Rows are points. Two turns around zero, p and q, are shown by what they do to some points. Write where each new point lands after one turn and then the other. Backwards means that the second turn is done in reverse. Each puzzle has new turns, and all numbers are rounded.
In the rows, zero is written as 128.

Turn p:
[133 109] -> [135 110]
[125 143] -> [123 143]
[156 106] -> [158 109]
[ 98 154] -> [ 95 151]
Turn q:
[120 119] -> [135 119]
[124 166] -> [ 90 131]
[141  99] -> [159 136]
Where do these land?
q, then p: [113 116] -> [139 112]
q, then p: [113 150] -> [105 115]
q, then p: [ 98 132] -> [122  98]
p, then q: [147 128] -> [129 147]
q, then p: [170 114] -> [145 169]

Turn p:
[100 130 105] -> [131 155 104]
[ 98 133  96] -> [135 158  96]
[157 121 150] -> [121  99 150]
[119 152 143] -> [146 141 147]
[146 136 124] -> [139 112 127]
[148  96 150] -> [ 96 104 144]
Turn q:
[ 91 121 136] -> [ 96 110 141]
[174 108 152] -> [174 143 155]
[133 146 120] -> [126 141 112]
[109 163 120] -> [ 98 144 106]
[117 102 123] -> [130 101 136]
[145 128 117] -> [145 131 117]
Where do these land?
q, then p: [144 131 121] -> [138 115 122]
p, then q: [126 169  90] -> [172 142  96]
p, then q backwards: [122 126 152] -> [122 126 152]
q, then p: [130 131 132] -> [132 129 131]
q, then p: [117  83 145] -> [ 90 117 157]

Turn p:
[154 103 141 116 128 114] -> [134  99 137 126 144 152]
[133 127 150 114 149 112] -> [129 122 151 141 154 130]
[157 160 138 127 111  92] -> [168 116 108 134 162 113]
[ 92 131 123 113 104 154] -> [132 154 143  98  98 118]
[ 83 113  98 106 125 143] -> [107 170 139  96 111 142]
[125 124 129 158 121 124] -> [114 114 111 125 124 112]
[153 138 116 162 159 157] -> [113 122 107 178 103 130]
Turn q:
[153 116  87 118 112 148] -> [163 132 124  87 140 140]
[ 99 132 158 113 103 154] -> [129 124 179 148 120 143]
[119 138 123 124 147 119] -> [108 115 119 126 133 127]
[153 122 121 138 158 133] -> [126 133 113 110 139  96]
[168 128 100 105 134 124] -> [146 117 107  85 116 121]
[108 166 159 138 101 150] -> [102 154 172 140 110 147]
[ 93 117 142 155 142  96] -> [108 127 107 177 143 128]
[133 105 133 132 127  99] -> [143 123 103 149 121 121]
Where do these land?
p, then q: [133 118 106 132 145 142] -> [124 143 145 126 145 145]
p, then q: [ 96 139 177 154 142 115] -> [111 110  95 180 116 120]
q, then p: [170 132 121 111 119 144] -> [169 126 138 116 141 146]
q, then p: [136 127 110  90 118 150] -> [145 109 159 124 124 156]
q, then p: [113 105 144 142 127 105] -> [108 117  96 137 124 118]
p, then q: [106 145 148 142 145  88] -> [ 94 106  96 145 134 113]
p, then q backwards: [143 130  91 125 100 151] -> [155 135 112 123  98  97]

Turn p:
[104  95 119 146 146 145 153 145] -> [152 106 106 122 153 143 105 154]
[104 121 126 103  97 139 108 116] -> [127 124  95 124  96 126 128 101]
[156 123 133 146 163 120 110 120] -> [113 160 147 122 151 115 112 143]
[129 148  93 119 102 134 115 136] -> [159 134 135 141 106 128 132  98]
[ 95 152 106 136 148 129 132 137] -> [157 147 116 142 129 154 143 144]
[146 127 129 105  83  92 131  94] -> [ 97 111 127 160 115  92 146  92]
[151 121 170 139  98 112 119 131] -> [ 85 108 153 129 105 120 114 129]
[ 90 111 133 150 169 119 162 127] -> [131 121  98 139 164 148 130 177]
[167 128 152 126 151 130 118 165] -> [125 132 171  92 126 113 122 153]
[108 142 108  95 105 138 136 112] -> [143 121 102 133 117 131 157  95]
[158 141 140 144 146 150 124 125] -> [117 144 157 107 147 141 120 123]
Turn q:
[148 129 155 106 131 100 116 144] -> [135 137 125 128 168 108 107 114]
[128 157 160 148 134 121 152 124] -> [108 127 126  99 135 109 154 104]
[144 124 112 146 112 140 140 150] -> [137 134 151 118 113 112 131 153]
[135 128 108 109 157 178 126  75] -> [130 118 110 148 137 186 174 152]
[108 112 140 139 135 129 123 129] -> [117 110 140 131 123 136 119 114]
[136 135 107 156 137 104 121 161] -> [109 147 147 146 115  90 119 136]
[138  97 130 104 113 128 159 149] -> [137 117 131  97 141 128  97 159]
[116 108  99  82 112 141 107 166] -> [152 159 138 135 124 158  76 150]
[ 96 134 128 127 123 122 142 108] -> [116 118 104 116 107 140 127 114]
[134 146 142 122 135 157  91  81] -> [152 124 118 154 141 160 170 102]
[125 139 127 169 120  87 131 121] -> [114 116 118 136 105  81 134 110]
Where do these land?
p, then q: [128 165 115 115 155 122 107 143] -> [133 156 121  92 141 108 149 127]
p, then q: [146 106 142 101  95 125 174 122] -> [112  72 115 134 131 135  95 145]
p, then q: [139 118 131 137 105  92 132 123] -> [118 103 138 134 109 108 116 108]
p, then q: [139 102 136 130 141 138 174  95] -> [ 80 112 127 154 138 155 116 143]
q, then p backwards: [126 154 138 132 104 125 103 119] -> [127 142  94 108 117 136 116 121]
q, then p: [133  92 141 114 112 118 105 107] -> [123 142 136 119 149 105  87 124]
p, then q: [114 126 148 133 144 136 148 148] -> [127 137 151 118 138 143 109 146]
p, then q: [ 89 149 105 127 135 135 128 145] -> [147 143 144 117 126 118 154 161]
p, then q: [139 139  95 163 161 159  81 149] -> [158 178 136 141 165 126 167 100]
